Each row of a before or after table is a point. The points were changed in one or more steps. Then noise was added and the rows were shuffled. The steps act on how far a point lies along the listed directions, d1 being the first. What was done? A step turns or swaps two directions, mirrors them in a line or flattens them onto one, adds a multiple of one to another, or multiplies one. Angles are multiples of 10 degrees, from the lower direction toward the higher: turns from -170 to 170, lines from 10 to 170 but not 90. Use the fewest steps. Two steps may share a direction if one is a turn and the other turns, adds or multiplies; they go together, in the order done. Otherwise the lowest direction goes first.
In the rows, 128 means zero.

Directions:
(1): [133 157 172]
(2): [ 78 145 123]
Before (13 x 3):
[[136  96  94]
 [107 105  88]
 [176  88  94]
 [196 105 117]
 [138 129 124]
 [203 109 134]
 [134 142 145]
 [132 124 116]
 [122 113  77]
 [125 102 102]
 [143 129 131]
 [189  68  82]
 [130 117 150]]
After (13 x 3):
[[ 84 148 110]
 [150  84  66]
 [136 132 119]
 [ 95 123 112]
 [129  98  64]
 [101  97  70]
 [ 78 142 122]
 [137 106 134]
 [146 125 136]
 [140 124 118]
 [ 86 125 106]
 [115 129 116]
 [ 87  89  51]]
Steps: turn d1 and d2 by -70 degrees

Directions:
(1): [101 122 105 121  69  97 113  90]
(2): [121  73 151 186 114 137 143 125]
(3): [178 141 160 115  82 120 165 137]
(4): [119 159 189 139 134 135 100  86]
Before, 8 rows:
[[153 120 180 142 185 164 139 156]
 [ 61 128  97 153 150 139  84 121]
 [112  86  92 142 131 120 145 152]
 [115 139 212 171 113 138  83  61]
 [139 117  96 118 117 112 149 137]
 [122 110  96 123 102 117 116 138]
 [ 99 155 115  99 138 141  75  85]
 [144 112  80 113 117 119 157 158]]
After, 8 rows:
[[109  68 100 158 121 121 151 148]
 [138 112 110 120  98 118 128 142]
 [ 72 131 104 148 112 127  94 109]
 [119 188 115  64 123 126  76  85]
 [147 121 101 114 125 116 155 140]
 [106  95 158 162 188 159 109 135]
 [145 117  79 105 123 120 155 160]
 [123 116 231 194 103 146  98  66]]
Steps: turn d1 and d3 by 40 degrees; multiply d1 by 0.7; multiply d2 by 2

Directions:
(1): [119 112 124 104 140 120  96 125 182 182 118  72]
(2): [149 157  94 132 107 137  52  93 106 104 128 113]
(3): [155  93 130  96 163  85 103 146 109 119 189 137]
(4): [172  93 151 108  89 183 117 141 106 168 127 144]
Before:
[[185  72 154  92 138 108 107 179  70 108 206 193]
 [144 119 156 142 117 186 172 148  65  87 111 220]
 [129 177 101 149 117 135  99  86 113  82 111 121]
 [143 105 132  94 137 127 108 148 141 149 157 118]
 [127 125 106 122 148 105  71  77 134 113 124 115]
 [146 117  93  98 128 131  50 124 160 168 134  87]
 [145 161  89 146 111 139  62  95 137 125  86 117]
 [145 166  96 109 137 103  48 111 129 113 151  67]
 [117 158  94 158 106 142  85  97 153 139  98  84]
 [134 109 149 122 136 110 169 169 116 112 150 163]
 [144 110 139 158 105 157 158 150 122 135  99 148]
 [130 106 143 139 105 150 147 131 114 117 122 167]]
After:
[[131 150 126 147  80 159 138 132 112 112  97 152]
 [141  92 128 110 178  63 127 155 146 133 156 140]
 [139 115 144 104 118 164 123 139 149 163 124 112]
 [123  99 160  92 166  95 185 176 157 172 151 102]
 [114  85 151 110 169 101 161 120 153 147 124 136]
 [155 146 126 142 114 169 102 118  52  57 129 202]
 [119 102 115 125 174  67 117 143 159 137 171 102]
 [160 130 103 158 118 130  86 123 100 100 125 134]
 [117 113 137 122 178  78 167 142 121  96 170 142]
 [135  84 123  88 148 115 115 160 175 193 144 105]
 [159 103 177 131  61 216 167 159  94 157 104 192]
 [138 119 125 135 107 139 109 122  99 100 136 161]]
Steps: turn d3 and d4 by 40 degrees; turn d2 and d3 by 130 degrees
